Each row is a point. A path goes straight from each point to the next, and from the last back to the first. The post is the endless flat space through its rows: a point in 2 columns, a line in 3, a plane in 4, and so on, so that a path can go around it. Count how often the path circles the post. Going back the other way cancels.
In the rows, zero is written as 128.

Post:
[[102  93 164]
 [131 145 101]]
Path (15 x 3):
[[116 172 163]
 [136 133 136]
 [164  77 123]
 [125  82 104]
 [127  86 138]
 [115  86 179]
 [166 180 107]
 [109 157 124]
 [ 76 143 125]
 [121 153 150]
 [150 146 143]
 [134 106 143]
 [111  70 123]
 [ 83 103 135]
 [ 75 122 150]]
Times around: 1

Post, 5 rows:
[[136 147 153 124 120  98]
 [159 158 136 171 146 166]
 [135 136 113  92 114 125]
 [ 92 171 199  95 126 123]
 [ 98 155  84 105  50 174]]
Path, 19 rows:
[[128 175  80 129  86 131]
 [110 151 122 149 130 140]
 [136 107 110 109 142 153]
 [120 138 174  68 121 114]
 [133 104 142 109 132 157]
 [124 130 130 147 148 160]
 [116 145 154 116 106 154]
 [113 120  93  87 129 146]
 [119 141  94  95 143 150]
 [104 159 102  85  64 124]
 [190 149 128 106 124 124]
 [117 182 153  95 143 183]
 [ 85 160 112  71 116 155]
 [170 171 126 141 138 172]
 [151 140 135  78 120 132]
 [110 154 167 154 122 170]
 [ 91 161 179 138 126 122]
 [106 159 103 110  88 128]
 [154 199 152 103 127 161]]
Times around: 1

Post:
[[153 115 116 163  92 203 119  99]
 [115 137 132  60 112 139 104 174]
 [149 155 108 105 111 101 164 129]
 [182 154 138 205 152 117 191 119]
 [121 123 142  40 136 147 126 118]
 [164 157 140 169 129  79 143 103]
 [157 153  96 123 143 140 116 127]]
Path (17 x 8):
[[169 104 116 140 124 141 116 149]
 [133  81 159 146 128 139 227 131]
 [119 140 133 108 138 107 131  95]
 [117 110 109 133 162 176 135 149]
 [161  98 104 136  95 152 125 114]
 [174 129 152 145  97 129 109  88]
 [170 189 113 105 105 155 118 166]
 [141 178 126 106 142 143 173 129]
 [167 154 136  96 103 144 115  98]
 [162 117 118 105  88 119 182 121]
 [141 105 152 155  91 172 144 147]
 [176 139 129 140  74 141 140 134]
 [174 151 104 141 106 157 172  98]
 [130 175  92 142 120 127 140 172]
 [122 168 155 140 145  94 139 158]
 [154 144 164 160 100 164 169 127]
 [177 149 152 147 149 114 148  99]]
Times around: 0

Post (10 x 11):
[[145 110 122 106 174 147 152 130 130 110 147]
 [120 148 110 158 164 130 118 102 112 115 147]
 [108 104 124 115 114 121 142 133 112 143 133]
 [ 95 104 161 130 165 132 131 113 137 118  42]
 [148 114 105 135 117 117 108 110 129 139 172]
 [ 64 158 109 162 163 166  99  67 145 104 130]
 [118 151 181  90 155 199 123 118 134 135 149]
 [129  99 147 124 128  25 171 125 148 118  89]
 [153 106  77  82  88 122 161 139 111 181 105]
 [131 140 171 124 144 131 109 154 139  81 136]]
Path (23 x 11):
[[ 34 184 117 123 142 151 117 103 108 173 167]
 [163 105  94  79 140 132 149 153  89 122 127]
 [ 80 136 115 109 151 136  73 103 181  88 142]
 [ 97 123 164 132 166 138 123 122 151 124 118]
 [ 74 172 137 157 148 124 160 105 171 106 171]
 [132  95 139 131  92 109 150 126 124 120 191]
 [159 106  83 142  77  70  93 100 134 101 153]
 [175  67 118 101 142 142 125 130  95 164  92]
 [132 115 173 127  98 108 125 109 109 155 134]
 [ 99  98 157 121 145 132 156 141 135  98 115]
 [154  90 138  77 149 168 170 162 137 165  96]
 [135 157 143 139 213 111  97 104 151 109 106]
 [ 83  79 133 124 135 141 108 136  99 125  70]
 [123 132 145 119 139 140  99 128 137 124 129]
 [ 94 110 120 118 135 117 131  92 168 154 124]
 [145 126 159 124 149  97 127 142 150 108 134]
 [161 143  83 139 177 121 108 111 125 137 116]
 [ 85 123 114 142 138  63 102  96 108 133 114]
 [ 79 105 116 122 132 117 129 137 137 164 190]
 [138 134 164  95 133 152 163 176 151 130  97]
 [149 106 118 120 182 203 180  49 137 134 146]
 [159 139 101 102 148 154 188 116  81 186 150]
 [139 180 123  84 161 153 163 164 149 117 122]]
Times around: 0

Post (13 x 14):
[[153 182 117 152 131  68 110 175 133 117 111 144 132 102]
 [128  90 127  89 142 120  93 124 162 140 142 144 135 134]
 [142 115 177  91 162 184 133 148  62  97 101 105  87 132]
 [138  89 181 136 145 142 144 163  93  78  91 122 126 109]
 [114 141 152 138 122 136 117 114 189 162 132 138 137 150]
 [126 101 153 125 103 145 125 121  88 112  80 119 104 141]
 [124 112 109 141 116 160 100 135 189 154 157 141 163 149]
 [120 119 123 155 155 149  94 119 158 125 127 154 136 157]
 [116 172  96 154 148  72 103 162 132 136 112 116 137  68]
 [142 133 147 125 133 120 149 126  61  81 132 106 129 112]
 [ 96 146 117 154 124  80 107 170 128 152 114 157 175 134]
 [119 110 119 141 156 137 123 119 196 132 116 123 168 174]
 [163 109 155 153 139 126 151 138  59 129  85 134 125 107]]
Path (26 x 14):
[[128 125 140  96 131 108  97 136  85 128  78 149  75 106]
 [139 159 113 184 126 155  74 157 180  93 107 155 151 158]
 [131 107 121 104 161 102 105  99 158 126 111  89 114 111]
 [129 114 134 154 162 134 115 164 136  87 137 122 109 121]
 [137 130 127 126 123  98 155 132 137  77  80 113 103 121]
 [152 121 128  58 122  88 123 130 114  90 133 140 168 148]
 [135 154 133 105  90 113 122 106  78 181 118  99 109  90]
 [123  97 133 125 204 135 117 151 144  67 106 138 185 143]
 [ 99 174 132 196  90 139  85 145 141 191  96 140 132 129]
 [150 121  99 130  83 102 110 106  70 166 119 115  91 123]
 [121 106 126 163 126 127 144 108  79  80 105 140 125 172]
 [136 159 150 157 153 166 145 149 128 146  78 124 109 113]
 [139 142 155 178 169 128 101 159 150 132 117 141 148  81]
 [197 130 160 135  83  65 166 112  73 104 118  93 127 127]
 [129 104 139 140 150 104 139 130  90 133 121  93 161 118]
 [185 139 107 129 197 154  95 195 158 131 131 155 157 122]
 [ 87 121 168 140 113 147 120 138 129 181  82 150 127 109]
 [111 140 123 197 134  57 178 155 105  74  61 102 121  44]
 [ 88 180  92 190 135  99  86 172 185 160 100 148 133  85]
 [174 118  91  90 173  98 100 150 108  74 159 154 166 149]
 [104 116 149 140 165 144 127 136 102 124 109  95 179 148]
 [ 82 114 115 210 135 118  70 135 134 148  99 131 154 122]
 [ 75  70 150  82 131 143  88 143  98 140 119 133 147 125]
 [136 119 102 165 156 160 155  89 169 132 111  95 160 131]
 [154 125 115 106 107 110 143 120 116  80 114 106 130 182]
 [134  89 102 124 136 154 116 177 114 121 163 170 138 134]]
Times around: 2
